Each row of a before or after table is a point. The points were changed in one or more steps. Then noise was added and the rows were shuffled. The steps act on columns, c1 being the first. Write out the steps. A step turns or swaps two columns, mirrors them in a line or flattens them onto one, adds a multiple of one to another, or multiplies or shifts one. Angles are multiples of 10 degrees, from the lower column toward the higher: turns from -170 to 170, lines from 10 to 170 but not 90. Use the fewest steps. Two steps may share a column if one is a turn and the other turns, adds or multiplies; they go together, in the order done. Otherwise the lowest column goes first.
In the rows, zero is written as 128.

Before:
[[113 130]
 [146 124]
 [119 113]
 [145 140]
 [112 120]
 [138 136]
 [111 128]
 [134 112]
 [120 108]
 [ 89 106]
 [119 118]]
After:
[[ 84 128]
 [159 130]
 [ 82 126]
 [ 77 128]
 [180 134]
 [100 123]
 [106 121]
 [ 10 119]
 [182 127]
 [101 123]
 [146 121]]
Steps: multiply c1 by 3; multiply c2 by 0.4

Before, 12 rows:
[[172 112 140 132 134 108]
 [112 124 142 145 117 156]
 [116 121 151 141 145 128]
 [ 86 108 131 100 126 124]
 [ 88 123 139  84 121 120]
 [ 93 117 150 129 131 113]
 [104 116 122 136 165 142]
 [ 95 132 150 126 142 129]
 [132 157 146 139 148 144]
 [108 142   8 142 131  55]
 [100 123 139 108 139 117]
 [128 140  93 119 147 148]]
After (12 x 6):
[[131 161 103  84 139 131]
 [ 93 121 133 116 103 121]
 [152 103 164 134 137 162]
 [149 141 118 140 116 147]
 [145 160 106 131 135 151]
 [  6 135 148 140 172 218]
 [140 151  98 127 116 139]
 [140 105 104 140 102 127]
 [135 152 111 107 127 152]
 [138 141 119 146 120  82]
 [121 155 125 135  91 153]
 [127 174 116 100 131 130]]
Steps: turn c1 and c2 by -130 degrees; turn c1 and c3 by -110 degrees; turn c5 and c6 by 140 degrees; multiply c6 by 1.6

Before, 11 rows:
[[107  75 136 145 167  79 120  75 171]
 [135 110 128 125 153 151 130 123 128]
 [ 89 130 146 151 161 139 118 139 119]
 [110 132  90 137 141 111 147  73 115]
 [110 106 158 123 152 135  84  87 138]
 [136 125  54 161 147 102 136 100 120]
 [133 120  64 149 133  78 127 111  85]
 [151 167  63 150 170  94 133 107  94]
 [125 152  59 151 136 117 112 116 123]
 [110 111 160 105 136 101 121 100 171]
 [ 91 128 112  94 177 156 108 141 118]]
After (11 x 9):
[[105 163 145 151 127 140 108 159 113]
 [105 175 108  96 129 154 100 156 113]
 [133 154 129 123 110 149 118 121 133]
 [120 134  58 151 156 116 104 126 135]
 [117 149  55 162 122 102 123 114 153]
 [112 155 159 117 102 135  74 139 165]
 [104 170  63 148 169  91 126  89 135]
 [ 88 132  65 148 119  78 116 102 128]
 [148 138 159 107 109 101 109 160 169]
 [138 165 138 143  72  78 107 158 193]
 [ 93 140  89 136 132 109 138 129 173]]
Steps: turn c8 and c9 by -70 degrees; turn c1 and c8 by -60 degrees; swap c2 and c5; shift c7 by -10

Before, 11 rows:
[[152 106 148 122 100 100 167 123 103 105 137 117]
 [144 158 110 150 116 127 139 123 117 143 160 161]
 [143 137 153 118 138  99 167 144 124 149 136 103]
 [106 128 141  94 141 112 115 139  98 116 123 133]
 [150 130 131 162 149 160 110 134 111 145  99 146]
 [116 114 134 152 141 148 159  99  89 105 128 108]
 [111 123 110 125  80 164 113 100 131 121 141 150]
 [155 124 139 137 151 169 163 151 118 103 118 127]
 [117 127 113 162 138 110 116 113 159 124 116 101]
 [113 113 155 147 136 125 107 151 144 131 169 141]
 [110  93 131 100 104 119 132 157  93 129 120 158]]
After (11 x 12):
[[154 108 148 123  63 115 113 134 146 170 142 100]
 [144 134 152 118 155 103 155 114 131 162 131  98]
 [110  94 133 100  64 158 132 100 131 136 178 119]
 [158 119 140 139 188 130 106 103 132 167 139 169]
 [105 126 141  93 163 133 116 119 126 114 176 111]
 [112 125 112 124   5 149 118 154 131 114 118 162]
 [152 132 125 162 178 146 142 122 143 109 138 158]
 [115 110 133 153 163 106 111 158 178 166 135 148]
 [117 126 112 164 152 102 119 142 120 118  93 113]
 [143 159 113 150 100 160 144 132 171 138  94 128]
 [113 114 153 146 148 145 124 107 153 106  73 126]]
Steps: add 1 times c4 to c11; turn c9 and c11 by -140 degrees; multiply c5 by 2.5; swap c6 and c12; mirror c7 and c10 in the line at 40 degrees; multiply c8 by -1

Before (12 x 18):
[[151 127 147 155 130 148 134 136 118 109 135 110 133 110 137 110 135 112]
 [122 111 120 124 149 147 137 107 140 138 118 111 132 145 150 112 133 123]
 [133  89 145 157 101 106 119 106 124 101 148 141  99 124 126 147 108 124]
 [128 105 123 114 151 102 135 122 145 125 150 113 141  98 157 111 116 130]
 [153 115 118 157 129 116 151 118 123 111 134 154 115 138 112 110 127 147]
 [162 121 158 144 122 135 114 137 149 137 131 153 119 111 111 130 157 154]
 [120 108 121 110 106 139 157 105 130 129 140 117 121 135 160 100 116 130]
 [133  93 123 112 143 125 117 128 116 138 121 144 130 139 138 122 149 120]
 [153 130 118 135 136 139 157 145 136 134 154 148 132 122 136 118 111 145]
 [139 130 118 118 128 100 127 112 132 107 115 115 112 102 125 134 113 126]
 [123 127 136 150 118 137 108 144 135 109 155 110  99 128 121 134 154 134]
 [134 100 147 120 111 138 110  98 126  88 142 141 104 113 134 122 113 111]]
After (12 x 18):
[[152 159 104 122 146 138 116 120 105 146 154 111 125 123 137 117 110 145]
 [133 119  99 104 106 106 134 156 135  47 147 138 162 124 126 149 109 124]
 [153 144  94 101 116 116 113 126 122  76 134 110 144 136 111 111 128 145]
 [152 158 146 100 136 148 124 125 133  71 134 153 127 111 136 111 133 112]
 [162 150  76 115 137 134 161 134 116 155 131 148 140 110 113 130 157 154]
 [135 131  97 142  97 138 143 144 139   8 143 140 152 113 134 122 113 110]
 [121 141 157 130 105 146 124 107 112 158 118 126 123 145 149 112 134 123]
 [119 138 149 147 105 139 100 149 111 130 141 124 131 136 160 101 114 130]
 [128 135 154 138 120 103 130 105 110 118 150 130 111  99 156 109 117 130]
 [133 124 106 143 129 127 132 114 143 157 119 118 122 138 138 122 149 120]
 [139 159 152 142 111 100 136 127 125  65 116 120 142 102 125 133 113 127]
 [123 157 152 110 143 136 148 138 131  70 154 141 161 128 121 133 154 135]]
Steps: turn c7 and c9 by -150 degrees; add 0.3 times c1 to c7; shift c2 by 30; turn c3 and c12 by 110 degrees; multiply c3 by 1.6; turn c4 and c13 by 170 degrees; turn c5 and c8 by -90 degrees; multiply c10 by 3
